Rows are points. To make a cloud, some directions were put in groups of two or more. Within a group, all points are equally far from the middle, so they leave a hole (a ring in 2 directions, a hollow ball in 3). The other directions are filled evenly. Then the cloud was stretched, turned, moved and blurred a little. Count the holes, and give their numbers of directions, smallest first.

Cloud (13 x 2)
[[ 6.7 -5.8]
 [-3.1 -6.7]
 [ 3.6 -7.4]
 [ 5.0  0.9]
 [ 2.3  3.3]
 [ 0.0 -2.4]
 [-1.4  0.5]
 [ 2.9  3.9]
 [-1.8 -0.6]
 [ 1.5 -6.1]
 [-5.3  4.4]
 [-5.2  1.1]
 [ 3.1 -1.4]]
Holes: 0

Cloud (20 x 3)
[[ 2.0  5.2 -1.2]
 [ 1.4 -0.5 -1.4]
 [ 4.7  4.8 -1.8]
 [-0.4  0.4  0.4]
 [ 7.2  7.0 -3.9]
 [-1.8  6.2 -2.0]
 [ 2.9  5.1  2.2]
 [ 2.4 -3.2 -3.9]
 [ 8.9 -2.1 -2.8]
 [ 4.9  1.0  2.7]
 [ 1.5 -3.7 -3.4]
 [ 5.0  1.2  2.5]
 [-2.9 -0.9  0.2]
 [ 0.7  3.3 -2.2]
 [ 2.5  0.3  3.3]
 [ 2.0  7.5 -0.5]
 [ 7.4  5.1 -6.4]
 [-0.5  6.7 -2.5]
 [ 3.8  7.6 -0.5]
 [-3.8 -1.4  7.7]]
Holes: 0

Cloud (31 x 4)
[[ 0.6  1.8 -4.8 -3.0]
 [ 4.7  1.1  6.1  4.2]
 [ 1.6  6.2  3.7 -4.3]
 [ 2.8  2.9  6.1 -7.8]
 [-2.9  5.6 -3.0 -2.5]
 [ 3.8 -2.2  5.2 -2.2]
 [ 5.7  3.8  5.4 -3.3]
 [ 4.5  2.5 -4.7 -1.2]
 [ 2.3  7.1 -2.4 -2.0]
 [-2.1 -0.1 -7.3 -2.4]
 [ 1.8  0.1  5.1 -0.2]
 [ 1.8 -4.2 -5.9  0.1]
 [ 5.2  4.2  6.4 -3.6]
 [ 5.4 -1.1  8.6  1.6]
 [ 5.8  0.3  5.7  4.6]
 [ 3.9  5.1  1.9 -2.4]
 [-0.5 -1.7 -8.2 -1.6]
 [ 1.1  3.4 -3.5 -3.7]
 [ 4.0 -2.8  2.6  0.2]
 [ 2.4  4.8  3.9 -6.7]
 [ 5.9 -7.7 -4.6  2.7]
 [-3.4 -0.1 -4.1  1.1]
 [ 3.0 -1.1  2.4 -3.1]
 [ 2.3  0.4 -1.0 -6.6]
 [ 3.8  3.5  7.1  3.7]
 [-0.6 -2.5 -1.2 -2.7]
 [ 5.2  3.4  3.1 -5.1]
 [ 5.7  1.6  2.3 -1.7]
 [ 1.6  5.8  0.4  1.0]
 [-1.4  6.1  2.6 -5.4]
 [-0.3 -2.6  3.9  0.4]]
Holes: 0

Cloud (52 x 6)
[[-2.5  4.8 -1.6  8.2  7.1 -4.9]
 [ 0.2  3.2 -0.4 10.0  2.5 -4.6]
 [ 3.6 -1.7  3.5  6.1  4.0  1.6]
 [-3.9  5.3 -0.1 -1.6  6.8 -3.9]
 [-2.0  3.7  2.8  8.6  2.2 -4.5]
 [-6.2  3.2 -0.6 -0.6  3.5  3.8]
 [ 2.3 -0.9 -6.4 -2.4  2.9 -4.8]
 [ 5.3 -2.7 -5.5 -3.9  2.5  0.7]
 [-3.3 -0.6  2.8  2.3 -2.9  7.5]
 [ 4.7  4.5  0.5 -3.1 -1.2  4.3]
 [ 1.1 -4.1  3.7  7.0 -1.2  3.0]
 [ 6.6 -4.4  0.5  0.4 -2.1 -2.5]
 [-2.1 -2.8  2.4 -4.6  0.0 -1.8]
 [-5.7 -2.5  2.8  2.2  5.3 -6.3]
 [-7.0 -2.2  3.4  6.3  3.3 -1.8]
 [-3.2  1.3  2.5  0.0 -6.8  1.8]
 [ 0.7  2.9 -5.9  5.0 -2.2  2.5]
 [ 4.8 -1.9  3.4 -2.4  3.2 -0.4]
 [ 4.1  3.7 -1.4  4.4 -0.5  5.6]
 [ 6.8  0.2 -0.5  3.4  6.1  0.0]
 [ 3.0  2.0  0.9 -0.8 -7.7  4.5]
 [ 3.6 -0.2  1.0 -1.1 -5.3  9.0]
 [ 3.2  3.5 -1.0 -0.4 -6.8  2.3]
 [-3.4 -1.8 -0.6 -5.1  3.3 -2.7]
 [ 3.1 -6.0 -1.6  0.7 -6.4  5.5]
 [ 4.3  4.0 -1.8  3.8  0.0  5.4]
 [-4.8 -0.1  5.6  4.6  5.2 -2.7]
 [-1.1  1.3  2.7 -2.6 -7.0  3.3]
 [-5.5  1.0 -0.1 -0.9  6.3  2.6]
 [-2.3 -5.4  3.2  0.6 -4.4 -0.1]
 [ 4.2 -4.4 -1.8  8.0  2.6 -4.3]
 [ 2.9 -3.9 -2.9  6.2  6.9 -6.0]
 [ 7.1 -2.3 -1.8  2.1  2.8 -5.6]
 [ 1.0 -2.6  3.5  5.6 -4.7  4.5]
 [ 4.0  5.8  0.3 -0.7  2.0  3.5]
 [-5.1 -4.1  2.1  1.6 -4.9  1.1]
 [ 0.3 -5.9  3.0  6.1 -2.0  2.3]
 [ 6.8 -0.4 -1.2 -1.8 -6.7  4.8]
 [-3.7 -5.2 -4.7  4.7 -1.9  0.5]
 [ 4.2  2.8 -1.9  2.3  3.2 -7.9]
 [ 2.1 -1.3  4.5  0.8  5.8  0.6]
 [-0.2  3.8  4.4  3.9  4.6 -5.4]
 [-1.7  4.0 -6.6 -2.1  2.9 -0.1]
 [ 3.8  1.5  0.0  1.7 -7.6  1.4]
 [ 5.0  3.1 -1.3 -0.7 -3.0 -3.6]
 [-3.1 -1.1 -4.1  8.5  7.4 -5.7]
 [-4.7 -0.6 -5.9 -0.5 -1.0  2.9]
 [ 1.2  0.1 -5.8  8.3  2.7  0.8]
 [ 4.9  3.1  1.8  2.3  4.1  3.2]
 [ 0.3  2.5  2.2  8.0 -2.2  2.3]
 [-7.8  1.2  1.1  6.4 -1.1 -0.5]
 [ 4.3 -0.1  3.7 -0.5 -3.1 -2.7]]
Holes: 2 (3, 3)
